Rows are points. The points of each table are mixes of a few directions, plus a little noise. How many directions does each table use, and how many do they share? Where both have some left over, give the other angles between the two spaces (their principal angles), to ten degrees, smallest first.

First, 5 rows:
[[ 4.2 -5.6]
 [ 3.0 -4.0]
 [-0.7  1.0]
 [-3.1  4.1]
 [-3.4  4.5]]
Second:
[[ 2.2  3.4]
 [-5.5 -8.5]
 [ 0.7  1.1]
 [ 1.6  2.5]
 [-1.6 -2.4]
 [ 2.5  3.9]]
Directions: first 1, second 1, shared 0; angles 70

First, 4 rows:
[[ 8.1 -5.6  1.6]
 [-0.8  0.6 -0.2]
 [-6.1  4.1 -1.4]
 [-1.1  1.0 -0.3]]
Second (4 x 3):
[[ 1.9  0.4  0.8]
 [ 2.3  3.4  1.5]
 [-9.0 -3.6 -3.9]
 [ 4.8 -0.3  1.6]]
Directions: first 1, second 2, shared 1

First, 8 rows:
[[ -0.1   3.0  -2.3   1.2]
 [ -1.7   5.2   0.7  -0.7]
 [  0.3   2.6  -2.3   0.0]
 [  0.0   2.0  -2.1   1.6]
 [ -2.5   1.3   1.9   6.9]
 [  0.3   1.6  -1.7   0.1]
 [  1.2  -3.0  -0.7  -0.5]
 [  2.5 -12.8   6.3  -8.5]]
Second (8 x 4):
[[ 1.6  0.2  4.2 -6.9]
 [ 0.1 -1.6  0.8 -0.9]
 [-1.3 -2.7 -4.2  7.4]
 [ 0.9  2.7 -0.8 -1.1]
 [ 0.2 -0.7  2.4 -2.9]
 [-8.4  1.7  5.2  3.0]
 [ 7.5 -2.7 -3.6 -3.5]
 [-0.7  2.9 -4.0  4.8]]
Directions: first 3, second 3, shared 2; angles 30

First, 7 rows:
[[ 0.2 -3.3  0.8  2.2 -2.1 -2.2]
 [ 1.9 -8.6 -6.5 -0.1 -0.7  3.8]
 [ 0.2 -0.3 -1.1 -0.6  0.5  1.1]
 [-0.6 -1.1  4.9  3.7 -3.3 -5.6]
 [-0.4  4.8 -0.4 -2.7  2.6  2.2]
 [-0.7  9.4 -2.2 -6.0  6.0  5.9]
 [-0.5 -0.8  4.5  3.5 -2.9 -5.2]]
Second, 6 rows:
[[-5.2 -1.1  1.1 -1.3  0.4 -0.5]
 [-4.5 -6.0  0.4  2.2 -2.2 -1.4]
 [ 0.3  1.8  5.7  4.2 -2.9 -5.7]
 [ 5.1 -3.4  1.1 -1.6 -1.7 -4.3]
 [ 3.1  5.8 -1.5 -2.5  2.7  3.0]
 [ 1.2  3.1 -6.9 -1.1  3.6  9.0]]
Directions: first 2, second 4, shared 2

First, 7 rows:
[[ 9.6  0.3  1.7 -2.4 -6.4 -0.5  0.7 -4.0]
 [-3.3 -5.4  3.0 -1.7  4.0  1.1  0.2 -3.8]
 [-0.2 -1.2 -2.5  0.3 -6.8 -3.5 -2.1  8.4]
 [ 1.2  3.3 -0.3  2.6  4.1  3.6  5.1 -2.3]
 [-3.1 -0.8  0.1  0.5  2.9  0.7  0.3  0.0]
 [-5.4  7.6 -5.3  3.0  1.2 -2.1 -4.3  6.9]
 [ 1.2 -3.8  3.2 -2.4  1.1  0.8  0.2 -5.3]]
Second, 9 rows:
[[-1.4 -2.5 -3.7  1.8 -5.5 -0.5 -3.6 -6.2]
 [ 1.7  0.2 -1.2 -2.6  2.7 -4.5  0.1 -0.1]
 [-1.8 -0.8 -8.6  2.9 -0.2 -4.6 -2.2 -7.5]
 [-6.8 -1.8  8.2 -6.2  0.6  5.0 -4.5  1.0]
 [ 1.6 -1.2 -3.1  6.0 -0.9 -0.7  0.4 -1.4]
 [-1.9  4.9  0.0 -1.2 -2.4  5.7  3.6  1.9]
 [ 1.6  1.7  4.7 -2.7  7.6 -1.1  2.9  6.7]
 [ 5.9  1.1  3.7 -2.9  1.7 -1.7  3.5  6.1]
 [ 1.1 -1.4  0.1  4.9 -3.6  2.4  0.0 -0.3]]
Directions: first 4, second 5, shared 2; angles 60, 90

First (10 x 9):
[[  0.9   0.6  -0.6   1.9   0.6   0.8   0.3   1.2  -0.6]
 [  0.9   0.5  -0.6   1.8   0.6   0.8   0.3   1.1  -0.6]
 [  0.3   0.2  -0.3   0.8   0.2   0.3   0.1   0.5  -0.3]
 [  2.9   1.7  -1.9   6.3   1.9   2.8   1.2   3.9  -2.1]
 [ -6.2  -3.6   4.1 -13.3  -4.2  -6.0  -2.5  -8.4   4.5]
 [  2.5   1.5  -1.6   5.4   1.7   2.4   1.0   3.4  -1.8]
 [  1.5   0.8  -1.0   3.1   1.0   1.4   0.6   2.0  -1.0]
 [  2.2   1.3  -1.5   4.8   1.5   2.2   0.9   3.0  -1.6]
 [  2.2   1.3  -1.4   4.6   1.4   2.1   0.9   2.9  -1.5]
 [ -7.1  -4.1   4.7 -15.2  -4.7  -6.8  -2.9  -9.6   5.1]]
Second (8 x 9):
[[ 3.3  1.6 -2.6 -0.5 -1.5  1.3 -3.3 -4.0 -0.7]
 [-4.8 -3.6  2.8 -0.5 -2.3  9.3 -3.8  8.4 -0.5]
 [ 0.5  1.3 -2.1 -0.5  2.6 -3.9  2.3 -2.9 -1.0]
 [ 4.2 -1.6 -9.7 -0.5  1.0  1.8 -5.1 -9.2 -2.2]
 [ 1.3  3.9  4.4  0.2 -1.6 -3.1  2.0  0.7  1.5]
 [ 1.4 -1.9  3.3  2.7 -3.4 -0.7  0.0  0.9  3.6]
 [-7.5 -3.1 -2.0 -1.5  7.9 -3.2  6.5  4.5 -3.2]
 [ 1.2  3.2  6.2  0.7 -3.4 -1.8  1.4  2.2  2.4]]
Directions: first 1, second 4, shared 0; angles 80

First, 8 rows:
[[  3.5   1.7   1.5  -6.3  -1.2   8.2  -2.1   2.4   0.7  -1.3  -2.2]
 [ -1.4   0.6  -1.0   2.3   2.6  -0.7   0.8   1.5  -2.0   0.6  -1.2]
 [ -1.3  -2.4   1.6   2.5  -2.8  -5.0   0.9  -4.2   2.5  -0.4   3.4]
 [  0.0  -3.1   0.5   4.5   0.5  -2.0  -2.2   2.9   0.4  -0.2   5.8]
 [ -0.2  -0.7  -1.7   3.0   1.9  -2.2  -0.9   2.5  -1.3   0.8   2.3]
 [ -3.4  -2.5   1.7   7.3   1.0  -5.2   2.1  -1.6   0.0   0.2   2.7]
 [  2.7   6.1   2.9 -11.8  -0.5  15.1   1.4   0.3  -1.1  -1.9 -11.9]
 [  0.1   0.3  -5.6  -1.5  -1.5  -8.0  -0.2  -3.7   0.9   2.0   1.0]]
Second:
[[ 1.5 -4.5  3.7 -6.4 -3.3  0.5  2.2  1.6  2.8 -2.9 -1.9]
 [-2.3 -2.1 -0.1 -1.4  1.1 -4.3 -0.4  5.4 -1.1  1.5 -1.4]
 [-1.1  1.8 -3.2  2.1  1.2  1.6 -3.3 -3.7  1.8  1.9  0.4]
 [ 2.1 -3.1 -2.7 -0.9  0.3  0.9  2.9 -3.8  3.1 -2.5 -1.2]
 [ 2.8  3.0 -8.0  9.3  5.0  1.1  3.7 -8.0 -1.7 -0.9  2.0]
 [-2.0  2.2 10.4 -4.2 -4.2 -1.5 -2.2 10.2 -4.9  1.3  1.1]
 [-0.6  3.6 -7.1  6.8  4.0  1.4 -2.3 -6.4  0.5  2.3  1.4]
 [-0.3 -0.9  6.8 -5.3 -4.0  0.3 -0.6  4.8 -0.3 -0.6 -0.4]]
Directions: first 4, second 4, shared 1; angles 60, 70, 90

First, 9 rows:
[[  0.1   0.9  -0.7   1.1   3.7   2.3   1.6  -3.8  -1.7   2.9   2.4   2.5]
 [ -3.0   1.4   0.9  -4.5   0.4  -3.4   2.4   5.7  -5.4  -3.5  -2.2   2.5]
 [ -3.9   2.5   6.8   1.5   6.4  -3.0   0.0   2.3   0.1  -4.3  -5.8   5.6]
 [  5.0   0.5  -1.0   4.1  -1.8   1.6  -0.2  -4.1   6.3   2.3   0.9  -3.8]
 [ -0.4  -4.2  -3.5   3.6   0.9   4.2  -5.7  -4.9   2.6   2.9   2.2   0.5]
 [  1.4  -0.6 -10.4   3.6   3.9   1.2  -2.4  -2.5   2.3  -1.6  -2.1   6.2]
 [ -1.3   3.0   2.7  -1.0  -5.2   0.0  -0.5   4.8  -7.5   0.7   7.3  -7.3]
 [  3.8  -4.0   0.2  -1.6  -3.8   0.9   1.4  -3.9   7.2   2.9  -1.9  -3.0]
 [ -1.7   0.3   5.0  -6.7  -4.6  -3.7   3.6   6.4  -3.5  -2.0  -1.3  -3.2]]
Second (9 x 12):
[[ -0.9   0.2   0.6  -0.5   0.2   0.2  -0.3  -0.2  -2.0  -1.0   1.7   1.6]
 [  1.0  -0.6  -1.7   0.7   0.1   0.3   0.2   0.0   2.1   1.6  -1.9  -1.7]
 [ -3.4   1.2   2.6  -1.8   0.6   0.2  -1.0  -0.5  -7.6  -3.8   6.3   6.1]
 [  2.7   0.2   1.6   1.1  -1.5  -1.4   1.1   1.2   6.4   0.9  -5.0  -4.6]
 [  2.2  -3.2 -10.2   2.0   1.9   3.0  -0.2  -1.4   4.2   7.5  -4.2  -4.2]
 [ -0.8   3.6  12.2  -1.6  -3.0  -4.1   0.9   2.1  -1.2  -7.7   1.9   2.2]
 [ -2.8   2.6   7.6  -2.1  -1.0  -1.9  -0.3   0.5  -6.0  -6.2   5.4   5.4]
 [  3.7  -2.9  -8.6   2.6   0.9   1.8   0.5  -0.4   8.3   7.6  -7.3  -7.2]
 [ -1.7  -0.9  -4.0  -0.4   1.8   2.0  -1.0  -1.4  -4.1   1.3   2.9   2.6]]
Directions: first 6, second 2, shared 1; angles 40

First:
[[ 1.3 -4.5  0.1  6.9  1.7  2.6 -2.6 -2.5  0.9  3.4 -8.9 11.0  7.0 -5.0]
 [ 0.1 -2.8 -0.9  3.3  0.6  1.1 -1.7 -1.0  0.4  1.8 -4.3  5.2  3.2 -2.2]
 [-2.8 -4.5 -5.7  1.5 -0.5 -0.3 -3.5  0.9 -0.4  1.2 -1.6  1.4  0.2  0.4]
 [ 2.2  5.9  5.5 -3.9  0.0 -0.6  4.2  0.1  0.1 -2.4  4.8 -5.3 -2.7  1.5]
 [ 0.8 -2.3  0.1  3.6  0.9  1.4 -1.3 -1.4  0.5  1.8 -4.8  5.9  3.7 -2.7]
 [-2.1  1.2 -2.6 -4.1 -1.4 -2.0  0.3  2.1 -0.9 -1.9  5.5 -7.1 -4.8  3.6]
 [-3.3 -2.3 -5.5 -1.6 -1.3 -1.4 -2.2  1.9 -0.8 -0.3  2.4 -3.5 -2.8  2.5]
 [ 3.8  9.4  9.1 -5.7  0.1 -0.7  6.8 -0.1  0.2 -3.6  7.0 -7.7 -3.8  1.9]]
Second (10 x 14):
[[-4.8 -4.3 -7.4  2.5 -2.0 -3.3 -5.1 -1.0 -0.8  1.6 -0.9 -0.4  1.8  0.2]
 [ 0.9 -6.4  0.2 -3.8  4.8  8.4  0.9  1.9  3.0 -0.6 -4.2  5.5  0.4 -1.4]
 [ 5.4  0.2  0.1  9.5 -2.0  0.5 -0.2  2.7 -1.2  3.8 -5.1  6.9 -0.8 -1.2]
 [-5.3  0.8  5.8 -8.9  7.9  2.5  0.0 -3.3 -3.1 -4.7 -0.6  3.9  3.4 -1.9]
 [ 2.1  1.5  1.3 -1.1 -1.9  0.0  2.5 -0.6  3.0  0.1  2.7 -4.8 -0.5  0.6]
 [-3.1  3.2  1.6 -4.5 -0.2 -3.2  0.4 -3.2 -0.1 -2.3  4.6 -5.9  1.1  0.7]
 [-1.4  5.6 -3.2  0.5 -3.6 -6.2 -0.8  5.8 -7.4 -1.6  6.4 -5.9 -9.8  6.1]
 [ 2.0  3.3  0.2  6.9 -1.8 -3.1 -1.1  2.4 -4.9  1.7 -2.1  4.2 -2.2  0.5]
 [ 5.0  0.6  1.0  2.9 -4.4 -0.2  2.8 -3.1  7.5  2.6  1.1 -5.2  3.4 -1.7]
 [-0.7 -4.3  0.4 -3.9  2.9  4.4  0.4 -1.7  3.5 -0.7 -1.9  1.5  3.2 -1.8]]
Directions: first 2, second 5, shared 2

First:
[[ -3.8  -2.4   0.5   3.4   6.2   3.5   2.7  11.7  -4.7   3.0  -3.9   0.2
   -4.2   0.3  -1.5  -0.9   2.3   3.7]
 [ -1.9   2.2   3.8   1.2   3.3  -0.5  -3.5   3.8  -3.3   2.7   5.1  -5.0
    1.3  -0.3  -1.3  -1.0  -0.7   5.7]
 [ -2.1   0.8   2.2   1.7   3.6   0.9  -1.2   5.4  -3.6   2.6   2.0  -3.0
   -0.3  -0.3  -1.0  -0.8   0.1   4.5]
 [  2.9  -0.3  -2.9  -2.3  -5.1  -1.7   1.1  -8.0   4.5  -3.1  -1.6   3.5
    1.0   0.0   1.6   1.1  -0.3  -5.6]
 [  7.4   0.0  -5.7  -5.6 -12.2  -4.3   1.1 -19.8  10.8  -7.5  -1.5   6.6
    3.5   0.0   3.4   2.6  -1.9 -12.0]
 [ -2.5  -1.4   0.3   2.1   4.7   2.0   1.5   8.2  -3.5   2.2  -2.5  -0.1
   -2.9   0.5  -1.3  -0.5   1.4   2.6]
 [ -0.8   0.3   0.8   0.8   1.3   0.5  -0.5   1.8  -1.2   1.1   0.8  -1.2
    0.0   0.1  -0.3  -0.3   0.0   1.6]
 [  0.2   2.5   2.4  -0.5   0.1  -1.5  -3.2  -1.6  -0.8   0.6   4.7  -3.6
    2.5  -0.4  -0.3  -0.5  -1.5   2.6]
 [  0.8  -1.3  -2.1  -0.7  -1.5   0.3   2.0  -1.6   1.6  -1.1  -2.8   2.5
   -0.8   0.3   0.3   0.5   0.5  -3.0]]
Second:
[[ -4.1  -5.1   6.6  -0.1  -3.1   3.0   1.3   9.0  -2.1   0.3  -4.1  -6.5
   -0.7  -1.5   3.1  -0.3   1.4   9.1]
 [ -1.2   4.7  -5.1   5.0  -5.8  -4.2   1.0  -2.8  -3.5  -0.4   2.9  -1.9
    1.5   2.8   2.1  -0.3   0.0  -2.8]
 [  0.5  -3.9   6.2  -0.7   7.4   8.2  -0.7  -6.6  -0.3  -1.5  -0.8  -3.4
    7.5   0.2  -3.5   4.9  -2.5   6.0]
 [  1.7   2.3  -4.7   1.2   0.4  -2.9   0.2  -3.9   0.2  -0.3   0.9   4.6
   -0.6   1.7  -0.2  -0.4   0.1  -5.0]
 [  3.2   0.4   3.9  -4.7   1.8  -0.3  -5.2   2.8   4.2   0.2   6.4  -3.6
   -1.4  -6.3  -2.6  -3.0  -0.2  -2.7]
 [  2.3  -1.7   1.6   0.1  -0.9  -2.8  -3.9   2.5   0.8  -0.2   6.7  -4.1
   -0.8  -3.1   1.9  -1.7   0.7  -0.8]
 [  0.8  -4.4  -4.6   3.5   3.5   0.9   4.0  -6.3  -1.7   0.9  -3.9   7.9
    1.0   6.8   2.2   6.2   0.1   3.5]
 [  0.4   4.4  -1.5  -2.7  -2.2   0.5  -0.4   1.6   2.5   2.1   3.6  -2.4
   -2.3  -2.0  -2.6   1.1  -0.5  -0.1]
 [ -3.4   3.3  -2.2  -1.8  -0.8  -2.0   3.7   3.6   0.0  -1.2 -11.7   9.6
   -3.8   1.3  -0.3  -6.9   1.8  -7.1]]
Directions: first 2, second 6, shared 0; angles 30, 50

First:
[[ 5.5  1.9 -2.2  2.2  2.5 -2.0  0.5 -5.2 -8.7  0.4 -2.1  1.4  2.7  1.1
  -6.8 -4.3 -5.1  5.7  5.7  1.8]
 [-2.3  1.3  0.6  3.1 -9.3 -0.1  7.5 -6.1  5.8 -4.0  2.3  7.5 -5.6 -2.5
   4.7 -6.3 -4.4 -8.1 -1.2  3.1]
 [-3.2 -1.4  2.3  0.1 -5.0  0.4  4.7 -1.1 11.6 -1.7  3.3  2.2 -5.9 -0.4
   6.2 -1.7  1.4 -7.1 -5.1  1.1]
 [-0.5 -0.7 -0.1 -1.9  3.6  0.8 -4.3  4.5 -2.3  1.6 -1.1 -3.7  2.7  0.4
  -0.7  4.5  3.1  2.5 -0.3 -2.2]
 [-4.7  0.1 -0.6 -2.7  0.6  2.9 -6.7  8.9 -5.1  0.3 -2.0 -3.1  4.3 -2.7
   2.3  8.4  4.1 -0.1 -0.4 -3.9]
 [ 2.3 -0.3  0.9  2.1 -2.3 -1.9  6.1 -6.7  6.3 -0.9  2.2  3.2 -4.6  1.5
   0.0 -6.4 -2.8 -2.1 -1.0  3.1]
 [-3.9 -0.6  0.1 -2.3  0.6  2.2 -4.7  6.9 -1.3  0.5 -0.7 -2.8  2.3 -1.6
   2.6  6.5  4.0 -0.8 -1.5 -2.9]
 [ 2.4  2.3 -1.6  2.7 -2.1 -1.1  2.5 -5.2 -6.0 -1.4 -1.2  3.9  0.7 -0.9
  -3.0 -4.6 -5.4  1.0  4.2  2.0]
 [ 2.3 -2.0  1.1 -1.3  4.8 -1.0 -0.6  0.3  4.4  2.3  1.0 -3.6 -0.7  3.3
  -1.5  0.4  2.7  2.7 -1.9 -0.2]
 [ 2.2 -0.6 -0.8 -1.8  6.6 -0.1 -5.0  3.5 -5.0  2.8 -1.7 -4.9  4.2  1.9
  -3.9  3.7  2.4  6.1  1.5 -1.8]]
Second, 8 rows:
[[-1.9 -2.4  1.6 -2.8  2.7  0.9 -2.4  5.2  5.7  1.7  1.2 -4.3 -0.5  1.2
   2.6  4.5  5.4 -0.4 -4.0 -2.0]
 [-0.9 -1.2  0.8 -1.3  1.2  0.5 -1.2  2.4  2.7  0.9  0.5 -2.0 -0.4  0.6
   1.2  2.2  2.7 -0.2 -1.9 -1.0]
 [-1.1 -1.5  0.9 -1.5  1.5  0.4 -1.4  2.9  3.2  1.0  0.6 -2.3 -0.3  0.8
   1.4  2.6  3.1 -0.2 -2.2 -1.1]
 [ 3.1  4.1 -2.8  4.6 -4.6 -1.7  4.3 -8.5 -9.8 -3.0 -2.0  7.2  0.9 -2.1
  -4.3 -7.7 -9.1  0.8  6.9  3.3]
 [ 3.0  3.7 -2.6  4.2 -4.3 -1.6  3.9 -7.9 -9.1 -2.6 -1.9  6.7  0.9 -2.0
  -4.0 -7.1 -8.5  0.6  6.4  3.2]
 [ 2.0  2.8 -1.9  3.1 -3.1 -1.0  2.8 -5.7 -6.6 -1.9 -1.3  4.9  0.7 -1.5
  -2.9 -5.2 -6.1  0.5  4.6  2.2]
 [-2.3 -3.0  1.9 -3.3  3.3  1.2 -3.0  6.1  7.0  2.1  1.4 -5.2 -0.7  1.5
   3.0  5.6  6.5 -0.5 -4.9 -2.4]
 [-2.3 -2.7  1.9 -3.1  3.1  1.0 -2.8  5.7  6.5  1.9  1.4 -4.8 -0.6  1.5
   2.8  5.2  6.1 -0.5 -4.6 -2.3]]
Directions: first 3, second 1, shared 1

First (8 x 24):
[[  0.9   0.8  -4.7  -1.2  -2.3  -4.1  10.5  -4.1  -6.3   2.2  -8.4  -4.8
   -4.8   0.0   0.0  -1.7   4.4   1.6  -4.0   7.0  -2.9  -0.9  -1.2  -2.6]
 [  3.2  -3.2   1.2   2.2   3.4   4.5  -3.7   7.6  -3.3  -1.9   5.5   3.2
    8.4   1.4  -2.3   0.1  -2.9   2.0   2.1  -2.6  -1.9   0.5  -0.3   1.8]
 [  0.7  -0.2  -1.2  -0.1   0.0  -0.5   2.1   0.1  -2.1   0.1  -1.3  -0.7
    0.0   0.3  -0.4  -0.3   0.7   0.6  -0.7   1.4  -1.1  -0.1  -0.4  -0.4]
 [ -4.7   3.9   0.4  -2.4  -3.7  -4.4   0.9  -8.3   7.0   1.9  -3.9  -2.2
   -9.3  -1.9   2.9   0.7   1.9  -3.3  -1.2   0.6   3.6  -0.3   0.7  -1.3]
 [  0.2  -0.7   1.9   0.8   1.3   2.3  -4.4   2.6   1.9  -1.1   3.8   2.1
    3.0   0.1  -0.2   0.8  -1.9  -0.2   1.8  -2.8   0.7   0.6   0.4   1.1]
 [  2.0   0.3  -6.0  -1.3  -2.4  -4.5  13.2  -3.9  -9.1   2.6 -10.3  -5.7
   -4.8   0.5  -0.3  -2.3   5.3   2.5  -5.1   8.6  -4.3  -1.1  -1.8  -3.0]
 [ -0.4  -0.9   4.2   1.4   2.4   4.1  -9.5   4.6   5.0  -2.3   7.9   4.5
    5.3   0.0  -0.3   1.6  -4.1  -1.2   3.8  -6.2   2.3   0.8   1.0   2.4]
 [ -1.9   0.3   4.2   0.6   1.0   2.5  -8.7   1.5   7.0  -1.6   6.5   3.7
    2.0  -0.5   0.5   1.7  -3.3  -2.1   3.2  -5.8   3.4   0.7   1.4   1.9]]
Second:
[[ 3.0 -0.9  2.6  1.3  0.0  0.1  1.9 -5.5  3.1  0.2  1.4  2.9 -5.5  0.3
  -0.7  0.2  5.6  0.9 -1.0  0.6  4.0  3.2  3.2  3.7]
 [ 0.0  1.3  1.3  1.8 -1.2 -0.6  2.2 -2.5 -0.2  3.1  3.1 -1.8 -1.1 -2.0
  -3.7 -1.5 -1.6 -4.2 -0.3 -0.7  2.8  1.2  2.1  0.1]
 [ 5.1 -1.2 -4.2 -3.4  0.4 -0.4  5.4 -1.6 -3.4 -4.0 -5.1  1.1 -6.9 -4.6
   1.7 -3.4  7.8  2.2 -4.3  6.9  0.0  1.1  2.7  4.4]
 [ 1.9  0.2 11.2  2.2  3.8  8.0 -1.8  4.8  0.3  4.7  2.0 -1.4  4.0 -3.3
  -2.7 -3.9 -6.3 -4.7 -1.4 -7.3  1.2  2.8 -1.3  2.6]
 [-3.7  0.3 -6.6 -3.2  3.5 -3.2  1.2  3.0 -0.1 -5.3 -8.1 -1.5  2.8  0.2
   8.2  1.4  0.1  4.1 -0.9  1.9 -1.6 -4.6 -2.5 -5.4]
 [ 5.2 -1.1  2.7 -1.1 -0.7  5.1  1.0  3.1 -4.6  0.6  0.2  0.2 -0.6 -3.6
  -3.3 -4.4  0.2 -1.5 -2.2  1.5 -2.3  1.9  0.3  5.3]
 [-6.4 -1.2 -3.9  1.7 -2.6 -2.9 -5.7  2.1  4.7 -2.9  1.5  3.3  8.8 10.2
   5.0  8.6 -0.7  5.9  5.9 -2.9 -3.0 -5.1 -3.3 -6.2]
 [-0.7  0.4 -1.7  1.6 -3.8  2.0  3.2  4.1 -3.4  1.2  4.1 -3.5  7.5 -1.4
  -3.6 -2.2 -3.2 -4.6 -0.1 -0.4 -1.2 -2.8  1.2 -1.3]
 [-4.5  2.6 -1.0 -0.6  0.5 -8.5 -6.7 -8.1  3.3  2.1  0.3  1.4 -8.8  3.8
  -1.1  5.1 -2.3  2.1  4.2  0.5  0.0  2.0 -2.2 -3.3]]
Directions: first 2, second 6, shared 0; angles 30, 40
